Each row of a before or after table is a point. The points were changed in one or more steps. Then noise was added and the rows were shuffled. The steps act on columns, c1 being the first. Name the steps. A step turns or swaps two columns, mirrors them in a line or flattens them onto one, adds a multiple of one to another, or multiplies or shifts one. Angles are multiples of 10 degrees, from the lower column toward the higher: turns from -170 to 170, lines from 10 to 170 but not 90. Use the fewest steps. Two steps may share a column if one is a turn and the other turns, adds or multiplies; they go together, in the order done. Otherwise the lowest column goes first.
(in the rows, 128 means zero)

Before (12 x 3):
[[116 109  95]
 [117 120 168]
 [155  68 134]
 [150 139 133]
 [147  74 179]
 [108 100 145]
 [135  92 147]
 [ 88 126 128]
 [ 95 114 112]
 [164 138 136]
 [132 176 180]
 [124 125  87]]
After (12 x 3):
[[111 146  95]
 [167 110 109]
 [135  99 162]
 [154  74 131]
 [138  60 111]
 [166 225  89]
 [119 153 107]
 [151 124 157]
 [105  89 160]
 [115  10 104]
 [156  21  79]
 [101 123 154]]
Steps: turn c1 and c3 by -130 degrees; multiply c2 by 2

Before (10 x 4):
[[154 111  58 128]
 [123 119 149 100]
 [113 138  51 162]
 [117 115  93 110]
 [ 86  93 146  82]
 [166 113 127 166]
 [156 103 116 155]
 [ 81  43 148 132]
 [ 66  98  70 154]
 [ 74 105  64 157]]
After (10 x 4):
[[116 112 169 139]
 [149 205 165 172]
 [166  68 179 134]
 [ 98 149 119 140]
 [118  90 202 102]
 [ 99 162 143 180]
 [143 138 155  88]
 [177 104 192 170]
 [150 143 138  80]
 [173 116 196 178]]
Steps: turn c1 and c4 by -110 degrees; turn c2 and c3 by -140 degrees

Before (10 x 6):
[[178 180  76 110 123 165]
 [108  89  92 137  43 153]
 [127 160 119 126 124 136]
 [ 91 123 155 167 171 162]
 [161 147 134 143 111 130]
 [120 178 132 132 120 136]
 [ 82 128 166 119 165 169]
 [110  55 103 122  55 118]
 [185 159  83  56 126 147]
 [173 140 106  82  73 203]]
After (10 x 6):
[[204 198 111 108 107 162]
 [130  27 104 126  65  88]
 [182 142 132  82  41 167]
 [129  75 101 140  45 113]
 [ 78 117 131 173 155 177]
 [128 168 121 122 118 127]
 [202 169 121  59 113 143]
 [152 156 144 143 111 119]
 [121 198 128 132 114 127]
 [ 67 129 141 120 139 180]]
Steps: turn c1 and c3 by 30 degrees; multiply c3 by 0.7; multiply c2 by 1.3; turn c5 and c6 by 30 degrees

Before (8 x 8):
[[176 165 188 102 148 104 149 121]
 [144 107 176 109 138 127  81 128]
 [ 86 168 174 108  95 159 168 114]
 [ 83 113 146 112 149 143 160 114]
 [124 144 155 248 126 110 175 105]
 [ 62 149 186 111 153 143 114 120]
 [150 175  80 140 147 127 157  93]
 [143 172 152 167  76  16 174 121]]
After (8 x 8):
[[ 83  85 143 123 188 119  94 105]
 [176 148 119 100 147 119 102 147]
 [106 142 145 178 169 129 131 131]
 [136 115 147  45 148 108 226 109]
 [122  80 184  67 128 124 146  22]
 [181  90 182  95 151 110  98 160]
 [115  83  85  94 102  89 129 126]
 [197 114 128 147 192 124 118 141]]
Steps: turn c1 and c2 by -170 degrees; turn c3 and c5 by 60 degrees; turn c4 and c7 by 110 degrees; swap c6 and c8

Before (13 x 11):
[[149 148 155  69 219 140 143 128 131 124 118]
 [128 111 151 129 113 137 161  85 109 106 135]
 [130 112 154  92 101  48 145 138 175 125 113]
 [140 160 200 110  85  60 133 113 148 135 155]
 [143 167 157  98 206 182 180 127 189 117 112]
 [177 106 158 116 141 159 160  41 103 180 116]
 [165 118 147  90  95  72 133 128 172 131 184]
 [117 155 112 110 118 138 146  70 121 154 127]
 [172 144 155 115  96  88 113 162 157 127 120]
 [110 118 146 128 153 171 116  73 130 133 132]
 [135 126 136 137 139 139 172 100  94 158 145]
 [190 160 130 122 249 156 164  68 142 110 105]
 [125 107 144 161 143 125 144  76 122 178 140]]
After (13 x 11):
[[113 128 128  96 251  93  96 157 143  46  91]
 [152 115 119  99 115 129 106 186 120 123 135]
 [121  94 192 137 104 179 121 116 177 131  69]
 [158 126 154 143 114 106 105 146 110  95 155]
 [161 128 119 139 155  88 142 170 130 116 132]
 [101 116 146 145 142  82 111 229 104  82 143]
 [125 109 222  92  82 152 149 142 147 118 135]
 [ 96  86 171 133  94 166 130 131 171 104 142]
 [115  74 147  98 215  98 123 127 126 113 114]
 [120 107 141  80 204  58  91 122 186 111  52]
 [122 135 143 132 139 110  89 172  93 125 176]
 [123 154 152 151 143 124 119 198 121 133 146]
 [ 79 120 163 110  97 152 152 103 155 119  93]]
Steps: turn c8 and c10 by -140 degrees; turn c1 and c10 by -140 degrees; turn c2 and c4 by -80 degrees; turn c3 and c7 by 160 degrees; turn c3 and c6 by 150 degrees; add -1 times c9 to c11

Before (10 x 12):
[[169 172 120  94  76  76 136 159  85 168 144 113]
 [146 146 191  85 127 172  83 102 193 166  88  58]
 [ 91 177 123 102 115 110 163 102 184 117 137  67]
 [200 125 177 145  75  85 143 138 153  87 120  91]
 [197 176 145  91 168 181  79 154 133 147  87  70]
 [175 146 103  99 140 130  75 114  88 166 186  40]
 [135  78 153 125 161 136 124 147  90 182 174  77]
 [ 99  73  89 148 106 118  99 124 180 104 114 104]
 [146 188 128 170 150 179  59 144 126 164  98 138]
 [140  74 142 142 112  74 148  92 143  97 116 148]]
After (10 x 12):
[[ 75 139  68 125 200 106 114 169 154  95 117 101]
 [150  48 136  68 148 132 175  91 124 132 101 125]
 [138  91  65 157 179 141 172 122  98 136 196 193]
 [127  95  40 155 147 167 165  81 184 141  76 109]
 [163  69  67 141 199 123 156  61 124 127  90 141]
 [111 185 136 138 134 146 129 192 141  98 113 108]
 [117  95  81 158  92 143  76 147 187 150 127 160]
 [156 173  73 125 136 116 150 110  97 169 181 134]
 [ 74  90 118 175 171  79 102 156  84 185 148 141]
 [107 170 128 113  99 126 174 147 177  70 101 173]]
Steps: swap c1 and c5; turn c2 and c7 by -160 degrees; add -0.7 times c7 to c10; turn c3 and c12 by -120 degrees; turn c6 and c8 by 70 degrees; turn c4 and c8 by 160 degrees; turn c9 and c11 by -10 degrees

Before (9 x 14):
[[116 149 127 128 132 108 144 128 118 142 109 130 108 126]
 [130 110 134 108 140 153 129 144 123 150 130 114  96 148]
 [131 123 134 101 139 148 134 153 154 133 140 117 102 137]
 [126 121 127  95 127 154 133 128 133 132 113 117 102 127]
 [140 129 132 129 135 106  98 148 113 116 132 142 149  90]
 [111 158 115 147 113 101 119 118 115 117 111 125 108 151]
 [111 122 128 129 115 115 118 155 118 119 143 127 156 114]
 [125 108 137 123 133 163 143 151 134 122 137 114  93 127]
 [125 132 153 130 135 125 117 138 119 114 140 120 152 117]]
After (9 x 14):
[[140 126 127 127 131 212 134 125 157 141 145 132 107 115]
 [130 126 149 130 137 142 118 138 159 116 114 117 154 128]
 [127 116 125  93 129  56 132 126 171 132 137 115 100 119]
 [125 119 136 100 142  76 122 157 191 132 137 109 100 144]
 [144 124 116 149 113 247 155 118 156 121 126 128 109 127]
 [144 142 127 130 113 146 110 155 153 122 110 120 158 128]
 [131 119 134 120 134  12 115 151 176 124 145 104  93 137]
 [116 143 131 129 134 180 108 150 155 118  89 138 150 108]
 [127 127 137 108 141  37 139 146 163 147 134 110  97 141]]
Steps: multiply c1 by -1; turn c2 and c6 by 140 degrees; multiply c6 by 3; turn c11 and c14 by 50 degrees; turn c7 and c11 by 110 degrees; add -0.3 times c8 to c12; shift c9 by 40
